Each wall is flat, endless, passes through zero and stands at right angles to its row. A trip goes straight from one point to another. List the walls that it crosses, first one first.

Walls:
(1): [-6 12]
(2): [-18  15]
(3): [-26 -21]
(4): [-38 -14]
(5): [-19 -25]
Trips:
[ 23 -44] to [ -5 -36] -> 4
[ 0 39] to [ 5 11] -> none
[60 -9] to [14  4] -> none
[-38  -9] to [ 20 -11] -> 1, 2, 4, 3, 5
[ 0 14] to [16 23] -> none

Walls:
(1): [  3 -38  13  31   8  36]
(2): [  7  -4 -30  12   2   2]
(3): [  2 -18  31  11  40   1]
(4): [ 25 -54  -9  13   3 -30]
(5): [ 13 -16  54 -60  -9  -7]
(6): [ 27  -9   2 -16  -5   8]
(7): [ 29  11  18 -25  13  -5]
Trips:
[ -6 -33 -45  17 -46  24] to [-31  -9 -20  29 -31 -23] -> 6, 1
[ 17 -27  45  33  26  -2] to [-46   1   5  25 -12 -35] -> 6, 7, 5, 1, 3
[ 28  15  -4 -10 -18 -12] to [  7  15  25 -19  11  -9] -> 2, 4, 3

Walls:
(1): [-15  27 -14 -46  24  -6   8  41  -7   6  -2  11]
(2): [ 17 -10   3   0   3 -14   2  18   2 -24  15   1]
(3): [  2  34 -13 -13   6  -3   7  15 -18 -12  -5  -6]
(4): [-25 -21  -7   7 -13 -18  19  -7 -24 -21  -1 -19]
(5): [  2 -22   5 -21  40 -28  -9  28  -3  31  26   3]
(6): [ -1  -9  20 -60  23   8  28   3   4   6  11   4]
(7): [ 22  -3  12   4  -1 -13 -17   0 -32  -1  20   4]
(8): [-15 -44  21  -2  33 -20 -35  17 -32 -33 -23   7]
(9): [-31  -7 -15   4  18  13 -16   5  15  -3 -17  -7]
(10): [ -8  11   9 -23  38 -13   6   9  12 -34 -19  13]
(11): [  1  -1  -2 -18   6   1 -16  -5 -33  -9   9  25]
Trips:
[ 50 -10   3 -33   4  -7 -16 -11  11 -36 -21 -14] to [ -3  27  39 -25   9 -29   3  -2  14 -34   9 -20] -> 1, 11, 5, 4
[-12 -18  -1  -5   8  20  23  -5  30   6 -24 -20] to [  9  -6  17  53   7  15 -27 -28  -6   1   1 -18] -> 10, 6, 8, 7, 4
[ 23 -36  17   7  23  10   0  -7  51   4   7   1] to [  1  21  -1  -3  14  14 -18 -38  -8   1 -24  29] -> 2, 5, 11, 6, 3
[  0  22  36  -2  21  18 -19  22   4  -9  -6 -11] to [ 16 -36  27  10  21   6  20  -5   7 -35  -7  33] -> 11, 3, 1, 9, 5, 4
